Each row is a point. Each copy is the shape, with its points in the same order, stretched, turned, moved and blurred by noise. Is it also mirrored, or only turned?

Shape (6 x 3):
[24 8 9]
[-7 41 -21]
[-28 -24 50]
[-27 -10 47]
[23 45 -12]
[26 18 -44]
Copy 1 (6 x 3):
[-3 -52 -9]
[-60 -20 32]
[56 -35 48]
[37 -34 53]
[-58 -51 6]
[-48 -8 -26]
Copy 1 is: mirrored
Copy 2 (6 x 3):
[31 -6 11]
[3 -10 55]
[-10 -27 -59]
[-11 -33 -47]
[19 -10 57]
[32 39 54]
Copy 2 is: only turned

Shape (8 x 4):
[-37 38 4 2]
[-28 25 17 -20]
[29 -33 -3 22]
[-28 27 -21 6]
[21 -3 -18 -5]
[-17 -7 6 9]
[36 -5 -14 45]
[16 -33 -18 12]
Copy 1 (8 x 4):
[-60 10 25 -3]
[-51 30 0 20]
[12 -17 0 9]
[-35 22 34 -25]
[13 27 28 2]
[-32 0 1 -1]
[17 -33 41 9]
[8 0 5 -16]
Copy 1 is: mirrored
Copy 2 (8 x 4):
[-34 -15 8 -33]
[-28 -31 9 -9]
[43 11 -27 21]
[-28 11 0 -19]
[18 15 3 33]
[-5 -11 -22 -10]
[51 30 -9 1]
[25 17 -30 27]
Copy 2 is: mirrored

Shape (10 x 6):
[1 -29 16 31 -25 30]
[0 12 -7 -1 14 -26]
[-33 11 -14 -1 26 -16]
[10 -10 -9 8 -10 28]
[-21 -28 -8 -4 28 -19]
[-28 4 0 -9 15 -33]
[9 -7 -18 32 -6 8]
[15 -16 4 37 -10 16]
[6 -18 -19 1 -16 -5]
[4 -17 34 19 20 24]
Copy 1 (10 x 6):
[-6 18 -2 -40 34 60]
[9 -27 -13 15 -12 -6]
[1 -13 -26 18 -56 -15]
[-11 23 -7 -7 37 37]
[6 -21 -45 -2 -21 -20]
[19 -21 -26 10 -43 -26]
[-26 -13 -12 -5 17 57]
[-16 -6 1 -27 34 56]
[4 0 -30 9 24 35]
[-9 11 10 -53 18 8]
Copy 1 is: only turned
Copy 2 (10 x 6):
[7 -38 -11 -16 -6 37]
[12 9 24 12 -10 -15]
[19 21 27 31 7 4]
[-16 -10 -6 -20 -10 20]
[49 26 5 21 -3 20]
[31 16 13 30 3 -8]
[-2 -11 29 -9 -27 12]
[5 -26 17 -25 -22 19]
[-2 -1 -6 3 -28 15]
[31 -18 0 -29 16 20]
Copy 2 is: only turned
Copy 3 (10 x 6):
[23 36 7 27 1 8]
[1 -14 0 -27 5 5]
[-5 -24 15 -8 -4 15]
[1 23 10 27 14 -15]
[12 -20 0 13 -3 -4]
[3 -30 -15 -19 -4 24]
[17 19 27 11 22 -10]
[24 34 22 6 9 -11]
[3 -1 -17 28 23 -1]
[20 37 31 -7 -27 -16]
Copy 3 is: mirrored
Copy 4 (10 x 6):
[14 -31 0 44 2 9]
[-14 14 -2 -30 -11 -21]
[-14 20 28 -29 -29 -22]
[4 -23 -5 15 -12 19]
[6 34 15 -15 -24 -19]
[-6 26 21 -34 -9 -30]
[0 -26 -17 18 -20 0]
[-1 -24 -18 32 -6 2]
[19 -19 -11 1 -7 3]
[-19 21 5 19 -2 -2]
Copy 4 is: mirrored
